Rows are points. A path goes straight from each point to the next, and from the last back to the first. The post is the endless flat space through its rows: a point in 2 columns, a line in 3, a plane in 4, and so on, so that a path can go around it. Count how often the path circles the post. Going back the other way cancels.
In the rows, 128 means zero.

Post, 2 rows:
[[136 110 150]
 [101 164 114]]
Path (25 x 3):
[[138 158 180]
 [158 161 177]
 [148 135 169]
 [195 111 147]
 [127 114  81]
 [ 98  83 111]
 [ 60 149 135]
 [100 202 145]
 [105 208  91]
 [175  93 165]
 [112 191 151]
 [ 86 167 169]
 [ 95 139 118]
 [127  81  96]
 [172  62 147]
 [110 123  99]
 [146 102 142]
 [152 166 131]
 [100 178 132]
 [ 75 173 131]
 [142 155 181]
 [185 107 156]
 [151  75 114]
 [123  87 140]
 [127  96 178]]
Times around: 1

Post (7 x 8):
[[129  72  86 101 114 129 136 112]
 [105 104 139 156 137 179 202  94]
 [150 110 118 131 163 120 133 182]
 [ 52 170 148 145 127 105 131 101]
 [ 97 109 163 138 143  97  96 121]
 [166 128 116 140 143 121  59 130]
 [127 135 125 147 178 145 123  70]]
Path, 24 rows:
[[115 152 110 120 182 154 137 130]
 [108  79 134 187 150 125  92 140]
 [ 71 144 111 178 162 139 125  96]
 [143  69  91 116 209 164 158 166]
 [118  35  92  68 170 148 101 114]
 [ 79  95 100 133 162  99  74 129]
 [ 94  93 149 180 161 134 167 121]
 [143  60  93  96 191 101  72 136]
 [ 96 126 106  92 203 126 140  80]
 [ 66 117 157 123  96  98 126  86]
 [112 139 160 168 128  83 137 120]
 [ 84 115  59 165  97 143 176 151]
 [ 59  70 149 139 149 137 127 110]
 [173  67  94  87 142 143 103 132]
 [195 163 112 103 170 135 149 174]
 [166 136 132 165 111  92 105 163]
 [163 125 165 194 173 113  55 202]
 [140 118  99 136 159 116  87 206]
 [127 157 126  93 184 119 119 162]
 [116  73 172 102 161  97 123  50]
 [112 101 104  98 151  68  96  97]
 [131  37 152 169  94 144 134 126]
 [ 59 160 108 145 134 158  78  64]
 [169 138 112 111 198 158 135 144]]
Times around: 3

Post (10 x 11):
[[168 135 138 189 133 115 128 127 147 114 171]
 [ 84 139  86 105 133  81 180 138 155 122 153]
 [118 155 132  88 137 114 144 115 126  86 182]
 [ 96 129 130  79 154 110  80 135 132 147 147]
 [193 152  98 154 118  98 107 102 111 182 133]
 [165 107 134 110 136  92  95  82  97 167 103]
 [104  99 126  65 145 174 143 145 166 124 137]
 [ 83 135 111 118  86 138 150 185 147 134 130]
 [124 139  60 103 139  75 149 124 132  74 148]
 [112 121 143 134  89 167 120 127 186 133 129]]
Path (30 x 11):
[[146 121 138  86 116  98 179 155  71 120 135]
 [161 135 123  84 152 115 114  63 143 124  94]
 [ 63 175  22  60 119 104  93 156 105  78 103]
 [144 151  82 161 159 123 117 176 157 182 105]
 [184 134 139 194  90  69 109 109 144 167  97]
 [ 79  96 130 102 151  64 144 105 168  72 158]
 [126 171 183 133 133  99 104  66 175 133 195]
 [149 165 144  98 148 128 145 141 119 125 181]
 [170 131 120 175  74 106 141 132 160 135 137]
 [204 108  48 174  94 191 136 150 184  62 155]
 [132  83 163  86 125 147 144  71  86  92 100]
 [118 153 155 117 133 119 122  82 112 187 108]
 [148 181  99  79  96 150 154 137 110  76 144]
 [104 113 132  65 155 169 111 162 186 157 161]
 [130  66 103  71 134 134 147 153 104  97 116]
 [168 107 136 139 137 106 139  76 106 128 171]
 [ 89 114 214 111  48 106 104 103 137 158 153]
 [ 97 173  97  76 127  84 104 140 145 143 167]
 [122  88 165  87  89  91 104  41 127  80 111]
 [ 21  77 115  82 152 139  65 195 172 120 145]
 [ 96 129 139 144 163 150  86  67 223 124 148]
 [ 67 113 136  76 109 126  91 107 115  90  90]
 [130  89 108  88 144 162 167 119 135 159 160]
 [108  79 205 128  86 112 132  93 157 123 157]
 [190  97 120  59 186 122  98 107 140 132 117]
 [ 79 117  68  99  80  33  91 176 119 105 119]
 [187 106 115 142 159 144  73  68 192 164 152]
 [ 63 136  94 122 133 162 125 176 153 119 152]
 [ 79 142 202 129  87  61 119  39 126  91 155]
 [141 117 125 144  91 100 108 151 124 194 155]]
Times around: 1

Post:
[[125 155 166 116 139 139  97 136 144  92 147 123 108 135]
 [146 102 139 112 145 108 172  93  94 106 143 130 132 119]
 [126 167 118 119  82 133 182  68  97  92 158 186 144  81]
 [154 140 104  85 137  63  99  96 160 141 146 120 150 132]
 [141 161 122 107 140 190 146 102 107 109 148 135 155 103]
 [152 153 151 185 119 157 106 187 125 141 135 120 164 152]
 [153 129 121 112 116 108 129  90 136 186 109 142 122  75]
 [112 120 139 133 147 147 125 134  97 112 142 133 170 120]
 [115 139 140  73 117  67 143 131 123 124 108 154 108 117]
 [142 176 146 139 129  80 148  87  98  84  95 132 131  88]
 [119 153 116 153 138 126 119 174 137 123 127 112 113 110]
 [128 104 118 102 154 122 136 121 169 125 106 147 152 104]
 [135 134 115 100 148 135 102  97  98 112 148 136  58 170]]
Path, 26 rows:
[[152 137  72 111 114 199 158  75  94 125 188 139 140 141]
 [149 120 130 116 105 104  97 120 182 156 169  92 138  35]
 [191 157 135 170 132  83 117  94  89 130 127 116  90 124]
 [166 148 109 187 118 162 148 120 100  69 158 131  47 126]
 [ 91 137  76  22 117 135 123 114 135 141 167 126 120 141]
 [106 118  78 149 114 157 157 178 148 108 157 147 150 114]
 [121 126 127 166  95 147 131 159  83 149 140 181 181 126]
 [138 129 138  93 132 156 100 119  57  73 157 138  76 151]
 [124  74 178 132 100 162 115 143 126 163 114 155 126 176]
 [ 90 101 135 102 171  93 129  70 177  78 100 165 123 107]
 [150 196  83 111 129 182 155 113 129 103 102 121 116 156]
 [181  81 142 129 117 118 149  95 120 146 134 120 138 112]
 [195 134 124 193 124 110 133 119  98 134 153 125 107  75]
 [173  85 166 117 140  85  98 148 116 134 161 105 122 155]
 [114 167 197  79  75  81 115 157  67  82 152 157 164 158]
 [170 142 125 155 119  41 131 114 128  64 158 165 127 168]
 [185 181 145 106 130  60 194  32  67  97 170 148 146 126]
 [153 150 141 144 155 134  92  76 159 113 157  77 200 113]
 [121 118 113 128  95 160 116 112  97 156 134 178 123 125]
 [161 156 135 124 137  53 116  60 131  80  95 149 155  95]
 [170 169 155 157 103  54 135 107 125 114 166 142 118 113]
 [146 149 107 159 137 111 113 102 167 175 173 119 174 105]
 [141 115 126 153 154 105 138 130  68  73 204 136 149 148]
 [118 125 123 115 144 134  86 143 145 106 124 144 128 119]
 [133 215 137 169 167 100  88 147 116  55  68 156 137 120]
 [113 123 249  49 103 182 137 135 185 151  92 203 151  94]]
Times around: 2
